Rows are points. Each copy is the shape, with its points in the same order, stretched, turned, moved and blurred by noise. Some copies are also mirrored. Which?
(in the rows, 128 means zero)

Shape (6 x 2)
[[108 119]
 [139 146]
 [ 96 115]
 [ 95 204]
 [173 119]
 [163 157]]
Copy 1 (6 x 2)
[[ 97 125]
 [135 120]
 [ 84 128]
 [118  46]
 [155 152]
 [160 121]]
Copy 1 is: mirrored
Copy 2 (6 x 2)
[[100 119]
 [131 109]
 [ 85 120]
 [133  48]
 [151 143]
 [165 115]]
Copy 2 is: mirrored
Copy 3 (6 x 2)
[[102 117]
 [115 152]
 [ 93 103]
 [ 47 176]
 [155 140]
 [135 164]]
Copy 3 is: only turned

Shape (8 x 3)
[[153 146 148]
 [129 111 117]
 [137 138 149]
 [142 159 150]
 [149  52  81]
 [ 75 158 153]
 [122 170 133]
 [153  68 127]]
Copy 1 (8 x 3)
[[160 145 134]
 [126 105 126]
 [150 135 153]
 [154 156 151]
 [123  52  76]
 [104 150 199]
 [126 172 152]
 [147  63 114]]
Copy 1 is: only turned
Copy 2 (8 x 3)
[[133 136 161]
 [146 114 112]
 [124 124 150]
 [116 141 160]
 [212  86  74]
 [ 59 123 125]
 [ 97 154 137]
 [189  81 122]]
Copy 2 is: only turned

Shape (9 x 6)
[[ 92  94 118 156  80 203]
 [144 187 101 153  99 138]
 [122 119 134 111 129 158]
 [129  92  95 136 105  58]
 [ 92 144 167 109 120 116]
 [113  88  99  93  81 104]
 [127 103 144 150 121 117]
 [106 199  99 149 188 138]
 [104  93 128 127 187  82]]
Copy 1 (9 x 6)
[[137 147  99 162  66 195]
 [ 72  94  96 134 114 114]
 [130 146 140 122 133 151]
 [167 114  86 129 115  53]
 [106 165 152 127 115 100]
 [172 149  94  93  94  96]
 [153 126 139 158 113 109]
 [ 82 151  94 163 191 123]
 [180 162 130 156 179  72]]
Copy 1 is: mirrored
Copy 2 (9 x 6)
[[119 112 106 142  60 189]
 [148 190 121 126 114 126]
 [113 120 148 109 129 160]
 [118  87  94 108 149  71]
 [ 70 138 163 117 125 119]
 [101  94 100  76 112 112]
 [119  99 141 137 131 115]
 [112 193 127 149 191 159]
 [ 87  80 134 133 204 115]]
Copy 2 is: only turned
Copy 3 (9 x 6)
[[ 49 139 118 161  95 205]
 [104 191 100 156  85 107]
 [102 142 123 125 138 164]
 [104  67 103 113 101  86]
 [ 85 148 167 109 144 117]
 [ 77  96  99  85 105 134]
 [111 104 144 138 115 130]
 [101 183 100 179 179  99]
 [113  69 129 130 186 104]]
Copy 3 is: only turned

Shape (13 x 8)
[[119 134 166 101 108 117 162  99]
 [135 130 102 143 140 137 133  85]
 [140 148 121 148 160 126 141  77]
 [162 146 118 141 157 128 125 104]
 [162 122 170 136 170 146 111 153]
 [111  87 144 108 117 104 139 113]
 [ 76  97 109 123  90  76 174  76]
 [160 149 102 105 163 150 131 130]
 [ 76  86 168  56 156  81  83 160]
 [ 75 141 172  94 133 146 119 152]
 [113 139  91 152  97  70 166 153]
 [169 101 104 139 150 156  97 112]
 [127 112 164  95 120 112  78  89]]
Copy 1 (13 x 8)
[[117 107 144  93 111 128 148 125]
 [113 120 100 118 157 156 118  80]
 [122 132 109  97 168 130 128  69]
 [146 137 122 109 167 145 114  85]
 [171 124 171 140 191 137 142 134]
 [107  99 134 140 117 123 123 131]
 [ 63 114  87 129  70 115 133  95]
 [157 133 103 106 174 160 111 130]
 [ 84 139 167 148 151  84  90 218]
 [ 91 140 158 123 162 140 161 188]
 [121 183  98 153  70 142 152 111]
 [144 100 126 150 180 179  93  98]
 [ 95 105 185 108 150 142  80 127]]
Copy 1 is: only turned
Copy 2 (13 x 8)
[[135 140 174 103  97 115 146 110]
 [137 133 102 119 118 126  92  92]
 [160 152 116 124 136 120  97  83]
 [156 147 118 133 148 129  88 112]
 [144 131 148 119 186 177 111 141]
 [115  89 151 104 118 127 127 122]
 [103  95 141 116  68  69 135  75]
 [167 150  95 108 138 132  92 144]
 [103  81 193  70 177  91 120 197]
 [ 94 166 152  75 156 127 153 157]
 [119 119 102 185 109  97 161 123]
 [138 109  91 108 144 160  61 124]
 [119 121 188  99 121 126  70 132]]
Copy 2 is: only turned
Copy 3 (13 x 8)
[[112 104 128  98  95  97 152  89]
 [172 148 120 104  81 117 120 118]
 [183 151 140 109  91 100 119 100]
 [177 153 134 117 119 105 124 122]
 [156 116 154 165 167 138 137 125]
 [118  86 115 135  87 105 132 135]
 [113 107 109 107   7  83 139 125]
 [164 140 149  86 138 119 139 143]
 [ 76  57 169 152 141  87  78 181]
 [ 82  99 185 117 123 142 112 104]
 [107 163 135 128  43 103 188 160]
 [188 141 100 132 128 138 111 152]
 [123 112  98 127 135  87  69 122]]
Copy 3 is: mirrored
Copy 4 (13 x 8)
[[ 95 126 124 129  85  93 133 134]
 [116 109 103 150 127 114 114  83]
 [108  95 107 168 143 108 129 100]
 [130 105 101 178 135 130 126 120]
 [124 104 126 130 119 162 113 168]
 [116  90 125 106  76  87 107 124]
 [111  99 130 118  73  33 129  64]
 [154 113  69 147 127 143 138 129]
 [125  79 115  73  95  74  48 207]
 [117 139 133  62  98 117  99 150]
 [187 139 145 133  93  54 136 102]
 [132  74  93 162 109 170  97 114]
 [ 73  94 100 148  73 112  64 141]]
Copy 4 is: mirrored

Shape (12 x 9)
[[100 146 121 144 208 134 115 143 150]
 [170 146 164 117  94 114 115 142 110]
 [ 83 129 167  90 156 168 116 115 147]
 [111 146 117 179 112  62 109  91 131]
 [121 102 164 150 152 138 184 131 152]
 [120 101 117  90 111 176 157 107 127]
 [114 161 163 102  97 126 159 197  90]
 [ 94 118 102 178 195  63 158 119  80]
 [136 141 132 131 158 126 122  54 152]
 [108 134 130 142 134  73 136 140 153]
 [134 139 184 169 125 146 115 169 146]
 [112  78 151 104 134 109 116 128 147]]
Copy 1 (12 x 9)
[[126  94 170 138 173  93 126 154 175]
 [155 125 102 125  72 115 142 123 123]
 [134 112 140  90 175 148 139 166 121]
 [126 100  86 178 129  84  60 126 124]
 [ 94  68 113 123 142 140 162 116 169]
 [106 140 147 117 121 184 141 114 116]
 [155  92 108 172  96 143 195 140 110]
 [101  35 169 196 146  80  86 108 132]
 [110 139 132 102 151  92  95 105 136]
 [ 98  75 106 170 131  96 113 158 137]
 [172  97  84 123 122 127 153 142 185]
 [ 97  74 132 107 126 144 106 176 119]]
Copy 1 is: mirrored
Copy 2 (12 x 9)
[[141  83 124 114 178 106 161  84 182]
 [176 156 116 171 151 170 101 159  71]
 [121  98 111 142 134 125  90  49 158]
 [164 115 150 205 124  95 177 104  71]
 [ 76 117 159 128 158 106 144 117 118]
 [123 148 124  85  76 131  97  93 107]
 [121 206  78 178 149 134 111 171 148]
 [ 89 133  91 126 172  62 229  99 103]
 [163  94 171 114 145 114 115  48  95]
 [136 115 125 178 137  89 140 134 109]
 [132 129 152 203 166 178 132 129 148]
 [110  77 111 159 118 127 115 102  85]]
Copy 2 is: only turned
Copy 3 (12 x 9)
[[ 59 132 183  94 108 163 131 163  97]
 [186 129 117  93 132  91 163 144 148]
 [ 87  83 180  79 182 147 132 158  81]
 [144  78 194 161  78 149 142 121 182]
 [ 95  79 113  87 118 170 166 128 110]
 [128 105 103 118 192 121 117 117  97]
 [179 138 130  68 111  78 164  95  69]
 [ 97 120 183 191  68 139 187 125 121]
 [108 102 172 118 170 179 134 147 179]
 [106  82 164 109  82 124 153 111 144]
 [138 102 135  66  86 157 148 172 111]
 [ 88  51 128 124 131 104 157 145 127]]
Copy 3 is: only turned
